Rows are points. Any point is a mix of the corners, with weights that add up to 1. It lies inside the corners' shape when no weight is negative. Say inside or outside, and name the corners with a negative weight.
(in the rows, 128 means zero)

Corners:
(1): [ 43 174]
(2): [168  66]
(3): [155 116]
Points:
[157  87] -> inside
[ 45 167] -> outside (3)
[ 57 165] -> inside
[106 122] -> inside
[160  82] -> inside
[147 109] -> inside
[181  70] -> outside (1)
[111 120] -> inside
[152 113] -> inside

Corners:
(1): [113 172  87 178 114 155 102 133  80]
(2): [ 24  83  70 219 100 112  77 150 194]
(3): [ 84 178 122 172 126 156 136 181 146]
(4): [115  74  43 149 108 124 124 148 191]
(5): [155  91 160 143 129 105 204  95  95]
(6): [134 179 144  76 153 170 131 126  38]
(7): [104 125  86 163 101 115  43 181 134]
(8): [111 108 105 151  77 161  87 145 167]
(9): [184  69 199  95 200 102 183   7 157]
(10): [187 114 163  95  89  52 169  21 182]
Points:
[128 102 105 155 105 113 105 111 150] -> outside (3, 6)
[110 143 118 142 126 139 113 142 119] -> inside
[130 104 118 137 124 107 138 120 140] -> outside (1, 8)
[119 128  86 164  88 129  90 161 145] -> outside (2, 6, 9)
[172 128 183 104 151 123 189  60  96] -> outside (2, 4, 7)
[142 136 132 123 115 114 138  92 125] -> inside

Corners:
(1): [120  55 153 129 106  48 181 159 142 167 148  69 172 124 111 114  93 109
  44 142]
(2): [191 148 197 185 182 148 150 166  67 249 163 102  81  73  53 101 185  69
 132 150]
(3): [ 78 105 139 205 187 144 141 102  87 125  69 161 190  42 123 117 151  85
 106 213]
(4): [123 146 176 152  13 139 101 178 162 178 224 140  50  92  54 140 116  65
  63  65]
(5): [160 110 207  92 103 141 114 162 160  97  71 189 113 164 139 117 121 120
 114 169]
(6): [ 88 140 202 175 115  91 110 181 131  83  97 141  60 109 139  95 117  99
  57 173]
(7): [127 125 101  73 136 116 142  84 154 113  74 126 153 140 181 188 153 176
  99 111]
(8): [139 129 146 187  96 152 150 159  85  81 159 181 164  92 190 162 124 171
  72  88]
(9): [187 137  95 122  26 134 163 181 180  80 125 112 130 171  47 159 118 128
 157 171]
(10): [ 94 202  77 120 199 157 115  97 240  75 121  89 163  69 154 144  98 193
 159  60]
(11): [113 202 127  66 169  83 173 113 186 192 123 155 108  87 174 119 125 176
 103 120]
(12): [114  49 172 210 197 196 170 144  76 101 120 141 123  41 177 148 181  44
 182 175]
(13): [147 111  89 166 170  76 156  72 157  84 148  86 115  75 197 108 136 138
  71 152]
(14): [206 151 160 141 198 131 100 168 152 127  82 169 192 126 115 202  85 112
 175  90]
(15): [206 140 135 188 212 122 104 159 112 186  43 123 214 199 179 151  75 171
 190 153]
(16): [108 119 160 175 116 182 219  66  63 100 134  64  76  85 101 199  67  83
 106 132]
(17): [131  90 164 127  57 159 119 145 197 132 202 179 110 114  78 226 117 156
 109 131]
(18): [181 132  80 123 184 185 134 166 128 147  74 118 183 139 148 177  62 147
 156 175]
(19): [115  77 163 159  84 206 178 110 184  63 127 168  54 106 162 206 126 115
  65  66]
(20): [196 175 192 165  49 110 105 169 131  67 109  64 132 122 168 180  70 108
  92  92]
(21): [197  73  85  53 105 121 119 118 140 168  48 163 144  73  53 164 103 189
 152  62]
Points:
[147 121 141 166 125 146 128 126 133 112 121 132 122  90 115 172 121 128
 127 113] -> outside (1, 5, 11, 18)
[158 107 163 160 125 146 150 146 104 103  84 129 140 122 147 169 111 114
 108 132] -> outside (4, 10, 11, 13, 17)
[124  80 165 163 111 117 134 121 123  96 118 145 132  94 161 158 119 116
  78 119] -> outside (2, 9, 10, 11, 18)
[146 113 133 136 135 129 132 131 132 132  92 142 140  95 119 146 117 135
 120 130] -> inside
[132 130 158 146 131 136 137 147 150 107 125 141 125 100 147 147 128 117
 105 129] -> outside (15, 16, 21)
[120  95 151 155 117 163 157 152 108 124 119 126 108  92  99 129 139  90
 108 148] -> outside (11, 13, 14, 15, 17, 20)
[149 134 130 122 124 127 134 139 147 129 125 123 129  94 115 149 112 136
 121 110] -> outside (3, 15, 19)
[201  91 144 142  90 124 121 168 142 141 131 135 144 151 123 166 121 126
 116 119] -> outside (3, 6, 10, 11, 16)
[134  96 141 141 134 140 151 111 135 132  97 132 134 116 162 166 111 128
 107 134] -> outside (2, 6, 8, 9, 10, 14)

Corners:
(1): [129 129 121 146 153 117 198 140 125 115 106 122 114 136  73 116  79 160
 120 118]
(2): [120 137 121 127 118 122 118 143  94 109 170 142 127 161 116 124 150 153
 120 125]
(3): [124 138 106  70 104 157 106 132  98 124 132 129 141 140 101 147 160 155
 156  82]
(4): [119  86 153 105 116 132 128 127 122 104 171 133  38 140 120 146 159 166
 140 108]
(5): [119 133 126 130  97 108 132 150 108 129 120 145 156 126 100  29 131 144
 118 191]
(6): [223 158 119 163 114 156 126 144 186 116  95 105  79 119 100 135  37 129
 111 144]
(7): [121 145 108 129 115 135 126 134 121 114  98 183 120 116 101 136 167 163
 137 113]
(8): [110 130 106 142 131 120 137 128 153 145 133 123 155 130 112 143 154 164
 150 111]
(9): [135  98 144 125 148 149 113  93 106 103 122 144 142 138 107 138 150 135
 137 111]
(10): [105 148 104 139  98 124 102 140 102  89  91 111 129 132 130 114 114 120
 119 132]
(11): [123 144 139 157 108 108 149 152 116  85 111 123 146  98 124   7 120 104
 131 137]
(12): [124 141 109 145 126 158 130 151  82 136 105 128 105 130 129 112 143 134
 137 128]
(13): [159 150 111 156 101 123 127 108 125 104 106 112 104 106 119 106  97 116
 128 154]
(14): [135 128 114 133 133 124 137  68 193 109 114 113 131 141 114 134  73  66
  93 137]
(15): [138  90 142 142 147 142 205 106 136 115 129 164 127 137 108 122  60 151
 137 133]
(16): [118  51 103 131 132 119 146 121 108 123 175 167 145 124  99 113 155 145
 151 126]
(17): [216 104 152 127  97  96 134 135 149 137 113 146 136 117 142 113 144 158
 132 121]
(18): [118 123 115 110 162 119 105  97 135 110 118 152 150 117 112 125 142 170
 119 111]
(19): [135 151 145 108 118 112 104 139 121 131 118 132 119 109 108 141 123 145
 140 118]
(20): [118 142 109 143 100 101  91  90 117 148 106 110  77 126 122 140 105 157
  93 108]
(21): [137 114 121 126 103 138 155 150 164 143 194  99 160 134 104 126 103 140
  56 186]
Points:
[129 125 124 120 116 130 129 132 121 116 132 131 118 131 110 122 131 146
 129 122] -> inside
[139 138 121 133 121 131 135 128 129 119 116 129 133 129 112 118 110 138
 120 131] -> outside (4, 16)
[133 113 123 130 116 130 138 137 118 122 134 140 125 133 112 118 139 154
 130 123] -> outside (13, 14, 18, 19)
[131 127 118 131 120 125 136 127 139 125 133 128 131 128 111 123 120 142
 118 133] -> outside (9)
[138 132 127 129 124 128 137 128 135 112 112 133 131 121 111 108 119 138
 125 131] -> outside (2, 16, 20)
[134 117 120 123 118 127 118 129 121 126 136 135 110 130 110 137 141 158
 129 122] -> outside (11, 14, 15)

Corners:
(1): [173 158 155 174 202 193 149 160  94 213 172 169 123  62 202 121  40 119
 183  78]
(2): [137 100  49  66 197 188 144  78  60  51  97 115 169 171 150 104 158 134
 170  66]
(3): [ 98  82 185 163 175  79  96  36  83 151  96 158  43 131 159  88 167 179
 120  40]
(4): [ 53 113  88  59 147 116 124 154  75 146 110 139  83  83  92  93 182 174
  72  73]
(5): [118 154 195 101  99 114 149  39  87 178  79 106 155 119 161 148  48 121
 144  70]
(6): [182  92 199 108  57  22 114 115  80 154  49 120  67  45 188 183  74  91
  81 129]
(7): [ 79 191  99 199  88 100  84 101 187 148  69  76  83 207 183 183 108  96
  84  54]
(8): [ 57  75 222  74 127 133 163 165 133  39 117 126 135 124 173 101  78 169
 103  70]
(9): [106 163  69 159 208 166 114  82  98 210 132 169 139 147 121 119  93  80
 131 141]
(10): [168 120 111 142 141 178  81 132 148 156 178 168 180  92 181 130  45  53
 167 108]
(11): [ 85 117 143 176 113 197 177  86 155 162 169  97  78 100 171  87 105 112
 164 126]
(12): [174 178 114 190  85 144 126 130 122 174  97 142 144 173 189 135  41   7
 166 110]
(13): [124  44 169  99 129 186 164 142 137 187 188 126  86 175 131  78 221 167
  63 122]
(14): [106 213 132  90 152 149 104 129 113  74 107  97 168 131  91  98 102 150
 119  99]
(15): [131  93 186 174 121 127 153 139 192 221 110  80  58 136 120  97 137 174
 153 121]
(16): [ 30 139 214  29  93  67 129  84 147 147 192 152  81 151 175  58 158 216
 160 187]
(17): [ 48  77 181  94 129 124 150 158  55 129 131  58 115  90 125  73 215 179
 145 110]
(18): [111 130 169  58 100 117 136 187 119  48  44 121  74 102  64 172 184 181
 106  85]
(19): [174 144  53 198 151 173 132 164 100  93 110  55  57 148  71 205 112  69
 112 105]
(20): [152 139 199 126  80  41 139 130 189 138 171 181 147 114  77 199 125 173
  64 122]
(21): [ 73 110 173  96 156  83 125 124 146 166 118 121  78  87 123 114 152  64
  74  93]
Points:
[100 121 146 103 127 121 131 126 113 147 123 128  97 116 137 115 136 141
 112 103] -> inside
[130 135 145 131 128 130 131 125 118 140 108 120 116 117 133 138 108 120
 118  91] -> outside (16)
[115 127 141 114 130 129 134 114 108 145 113 122 114 125 144 120 117 128
 131  97] -> inside
[117 133 145 117 134 135 134 126 110 134 109 116 109 119 128 131 122 133
 127  96] -> inside
[121 127 137  80 117 101 119 139 114  64  89 150  96 101 106 151 128 124
 105 111] -> outside (1, 5, 7, 13, 15, 17)
[114 123 147 124 129 134 135 124 117 143 128 122 109 122 142 118 122 143
 134 104] -> outside (21)
[104 127 144 120 128 131 139 113 117 147 114 122 109 136 148 111 131 132
 127  98] -> outside (10, 19)
[131 121 137 115 137 145 140 147 120 133 134 124 118 113 126 125 121 119
 128 116] -> outside (3, 5, 7)

Corners:
(1): [100 131  98 125 102 132 156 153 132 121 130 115 101 118 142 110 105 128
 151 135]
(2): [127 112 140 113 134 174 161 172 130 171 129 114 146 139 133 144  45 115
 120 110]
(3): [104  86 122 142 108 117 144  92 111 150 125 161 122 118 121 113 105 110
 143 141]
(4): [137 132 111 105 132 129  94 115 104 132 136 138 102 118 137 139  91 112
 118 140]
(5): [127 143  82 138 117 145  53 109 136 114  92 149  93  95 136  82 117 158
 154 114]
(6): [162 138  92 130 159 139 157 150 153 141 132  85 126 121 133 117 156 141
 143 129]
(7): [118 134  98 122 125 100 128 111  97 126  86 140 126 123 128  91 134 118
 143 145]
(8): [143 127 176 104 124 108 116 120 134 163 151 148 116 105 136  91 119 137
  72 142]
(9): [149 124 108 132 145 130 150 117 119 129 135 128 145 143 163 100 115 161
  93  55]
(10): [106 127 136 165 127 112  63 135 137 127  95 154 104 148 142  97 144 109
 158 130]
(11): [141 124  95 105 110 135 109  97 125 119 140 110 142 124 137  89  69 159
 128 118]
(12): [136 101  91 101 114 112 156 121 137 110 143 152 154 122 159 125 162 136
 124 136]
(13): [137 132 180 114 132 134 151 127 147 151 132 145 108 132 124  98 141 130
 140 129]
(14): [103 105 175 164 128 100 115 142  24 114  92 158 139 132 134 150  96 107
 102 129]
(15): [106 136  95 106 140  97 143 119 141  94 130   7 122 117 114 119 150 110
 142  82]
(16): [ 80 130 104 132 109 150 127 124 101 112 148  37 125 139 154  89 131 144
 151  89]
(17): [108 138 111 115 149 101 137 121 142 128 141 149 195 116 158  99 139 129
 109 143]
(18): [ 90 127 113 129 125 120 174 128 141 128 145 103 186 171 144 156 147 123
 110 124]
(19): [142 119 106 109 138 120 158 102 131 120 145 126 136 110 114  90 148 118
 100 124]
(20): [135 132  98 155 149 114 128 121 128 112  85 153 137 125 159 107 148 115
 119 150]
(21): [ 96 130 151 115 171 102 131 116 122 123 111 149 144 162 136 121 150 120
 104 149]
Points:
[118 119 129 119 129 121 148 129 123 130 142 111 142 133 137 123 121 126
 118 120] -> outside (5, 7, 20)
[125 126 118 123 132 117 132 116 125 125 130 128 135 125 139 105 132 131
 118 122] -> outside (2)
[119 121 121 124 128 122 143 128 120 130 126 117 128 134 134 117 122 121
 126 125] -> outside (5, 17)
[120 122 119 119 124 132 145 125 125 130 132 108 127 126 131 108 121 135
 129 114] -> outside (4, 10, 17, 20)
[130 125 118 124 137 122 133 118 125 128 123 129 135 124 138 109 132 130
 118 126] -> outside (1, 10)
[123 123 124 117 128 119 124 123 126 131 124 137 132 124 131 114 118 125
 127 136] -> outside (9, 16, 20)

Corners:
(1): [105  96 144 125 189 146 111 106  72  49  79 132 177  73 173 147 129 210
 199 170]
(2): [ 93 158 121 206 156  67 166 143 161  59 164  97 123  85 150  75 140 128
 144 133]
(3): [ 90 127 137 171 110 105 122 159  84  91  99  49 122 101 124 175 177 138
  99 146]
(4): [ 98 178  98 188 163 132  77 221  91  82 105  85 156 114 212  97  69 112
 205 139]
(5): [119 155 195  84 179 181 148  99 200  93  62 203 154  77 215  91 172 184
 109  91]
(6): [156 159  68  56 105  40 156 201 172  42 120 157  82 126 124 149 137 182
 131 117]
(7): [197  68 172  65 147 188 115 127 144 176 120 190 107 133 200  97 197 133
 113 129]
(8): [182 137 203  53  24 216  28 178 181 153 150 167 203 135 105 134 112 199
 144 152]
(9): [167 151 144  82  99 157 177 140 110  71 183 164 201  44 136 118 188 111
 165 151]
(10): [ 95 225 169  69 236 117 165  95 188 110 181 157 101 140 143  56 171  95
 115 174]
(11): [ 48 167 117 100 143 198 147  93 180 134 111 100 190 130  58 100 148 216
 135 159]
(12): [ 70 170  91 130 150 112 192 104  69 105 136 192 100 156 118 163  95 143
 237 177]
(13): [ 62 150 169  80 108 105 127 103 127 130 173 115 192 112 179 105  72 178
 102 101]
(14): [106 202 146 181 222  53  71 195 236 141 153  36  92  63  61 117  55  91
  93  92]
(15): [196 207 114 244 166  73 177 151  35 142 111 195 154 106  50 150 176 133
 115  39]
(16): [166 175 120 127  84 138  52 108 131  65 153  23  68 183  58 206  96 151
 121 113]
(17): [187 100 146  70  63 153  84 129 172 158  56 206 222 148 114 188 229 206
 180  94]
(18): [157 161 183 157 183 174 187  97  84 130 137 102 194 178  61 124 169 104
 142 169]
(19): [ 82 106  93 129 221 151 119 168 113  49 165 192  99 158 175  99 124  71
 176 157]
(20): [176 202 174 148 189 166  93  86 171 117  47 162 174  98  76  31 123  96
 132 123]
(21): [190 238 122 246 241  99 159 144 100 121 172 148 192 125 152 140  83 119
 116 195]
Points:
[120 171 116 109 151 102 132 154 141  88 129 141 129 137 124 147 125 166
 139 133] -> outside (2, 7, 9, 20)
[122 148 135 119 153 149 132 135 137 102 137 141 150 120 126 115 144 139
 145 143] -> inside
[127 173 155 104 177 134 139 122 155 111 138 153 133 123 142 100 153 133
 129 143] -> inside
[132 163 142 145 162 122 116 148 141 108 125 120 145 108 128 120 134 135
 128 127] -> outside (12)
[147 156 166 117 154 166 108 125 157 117 116 147 170 106 120  87 146 131
 137 117] -> outside (3, 6, 12, 21)

Corners:
(1): [163 117 101 110 168  89 154 166 142 104 122 159 101 112 134 150 103  99
  92 110]
(2): [132 105 141 113 147 120 154 116 129 138 140  79  99 121  97 111 163 160
 143 126]
(3): [114 106 100 151 122  30  63  49  84 104 140  99 119 105 149 169 105 145
 140 165]
(4): [146 153 161  85 114 159 138 117 167 104  63 140 105 130  82 140 137 153
  94 109]
(5): [134 119 135 115 144 154  67  82 115 171 118  94 143 156 142 208  78 140
 184 191]
(6): [ 62  36 127 131 109 125  61 143 107 142 165  77 166 120 133  99 140 106
 215 165]
(7): [205 144 157 151 141 125 119 147 158  74 108 174 162 144 144 195 112 161
 100 116]
(8): [146 152 166 165 149 141 153 127 161 102 125 151 138 139 154 124  95 109
 127  98]
(9): [108 101 120 136  73 112 111  86  90 145 142  86 218 123 137 182 112 110
 160 133]
(10): [125 144 134 128 135 120  90 149 147 121 149 164 171 155  97 173  99 131
  75 128]
(11): [ 87 116 108 110 116 137 106 125  86 158 155 133 103 104 130 133 161 112
 156 172]
(12): [185 135 149  86 129 174 114 112 142 192 101 122 145 139  82  97 134 105
 117 138]
(13): [142  58 197  82 164  80 124  90  84 144 139 115 132 181  52  92 162 126
 152 140]
(14): [151 130 158 192 128  84 120 123 189 124  87 146 147 132 120 219 130 128
  64 113]
(15): [ 85  89  57 117 100 160  92 129 120 174 118  99 128 128 126 125  95 154
 199 197]
(16): [104  96 147 133 151  70 105 135 134 152 142 165 183  87 140 169  63 131
 121 136]
(17): [172 113 155  98 147  98 106 104  72 171 128  77  89 129   7  53 152 101
 173 149]
(18): [186 130 151  63 116 111 183 130 183  99 139 147 126 142  96 132 134 118
 103 141]
(19): [147 172 119 123 113  65 123 159 139 128  94 112 146 144 151 176 113 159
 109 159]
(20): [120 138 147 116 186 142 164 157 177  97  87 173 160 113  87 115 161 110
 102  97]
(21): [165 110 141  80 137 101 160  85 141 193 139  82 108 148 102 101 168 128
 229  87]
Points:
[111 103 137 127 139 108 104 125 116 128 139 121 145 122 127 140 121 126
 153 137] -> outside (12, 14, 15, 18)
[133 119 136 113 140 119 124 128 134 133 120 131 139 132 107 135 130 126
 132 138] -> inside
[142 133 145 134 137 118 131 124 142 123 122 131 136 134 128 137 115 125
 131 125] -> inside
[125  96 133 116 133 114 105 101 110 153 125 108 131 124 106 134 132 128
 160 141] -> outside (8, 10, 18, 19)

Corners:
(1): [114 152  95  99 147 115 130 120  91 170 134 147 193 111 160 120 109  63
 124 211]
(2): [143 123 130 126 152 140 132 134 110 107 173  88 106 160 156 150 113 112
  63 120]
(3): [ 85 158 129 122 203 124 114 180 126 139 249 111 161 134 131  35 108  76
 163 197]
(4): [106 139  99 106 137  98 119 140 194 128 140 124 104 168 172 182 114 143
 133 166]
(5): [131 168 124 160 199 195 113 209 100 162 141 123 116 146 145 106 145 127
 128 108]
(6): [ 93 130 108 149 137 131 118 141 113 158 159 106 104 152 107 120  86  80
 166  97]
(7): [110 148 169 144 118 134  47 142 114 161 135 112 187 128 149 131  71 160
 137 111]
(8): [ 96  87 110  67 166 115 142 136 122  95 137 123 109 174 125 151 162 100
 152  99]
(9): [102  99 131 136 112 126 115 170 112 136 154 165 209 111 177 147 122  94
 138 199]
(10): [ 96 105 130 122 160 112 118 130 222 102 108 120 142 140 121 145 147 235
  85 119]
(11): [148 118 113 119  99 141 106 170 183  88 123 125  96 177 101  70 154 124
 134 117]
(12): [129 167 119 128 136 190 132 159  88 127 159  92 118 167  96 147 158  93
  76 135]
(13): [105 106 107  95 171 121  85 144 133 119 133 128  88 175 127 110 124 104
 106 167]
(14): [104 146 189 132 168 215  93 114  92 159 171 129  94 132 134 119 140  81
  99 108]
(15): [134 132  98 137 161 130 107 133 166 137 148 123 178 156 136 170 129 133
  67 136]
(16): [131 133 168 164 189 121  92 113 152  86 126 107 118 111 134 126 165  92
  79 167]
(17): [192 135 197 167 109 172  87 135 122 121 137 120  75 167  53  90 110  67
 146 115]
(18): [131 136 125 139 143 118 108 129  94 170 108 147  82 139 128 146 165 142
 101 120]
(19): [ 83 155 152  97 136 107 132 156 129 155  97 187 115 148 137 161 117 123
 131 125]
(20): [148 152 121 138 125 141  94 117 107 142 117 191 101  86  73 130 132 134
 105 156]
(21): [151 122 168 127 119 141 136 208 104 138 114  84 121  96 106  98 182  75
  99 114]
Points:
[125 138 132 133 144 138 105 139 125 135 139 133 124 133 120 128 126 114
 115 139] -> inside
[101 144 111 121 150 136 118 187 134 148 150 121 162 149 157 129 114 127
 121 145] -> outside (8, 14, 16, 17, 18, 20)
[128 135 129 123 134 146 111 148 115 140 134 130 121 149 128 136 129 104
 121 128] -> outside (3, 10, 16)
[123 132 123 123 136 126 113 140 131 131 139 127 139 140 126 137 127 115
 109 148] -> outside (5, 14)
[123 133 137 127 143 141 109 146 130 129 141 121 122 144 127 128 134 110
 116 134] -> inside
[120 126 135 121 149 136 110 144 128 124 137 124 119 147 126 126 139 111
 122 127] -> inside
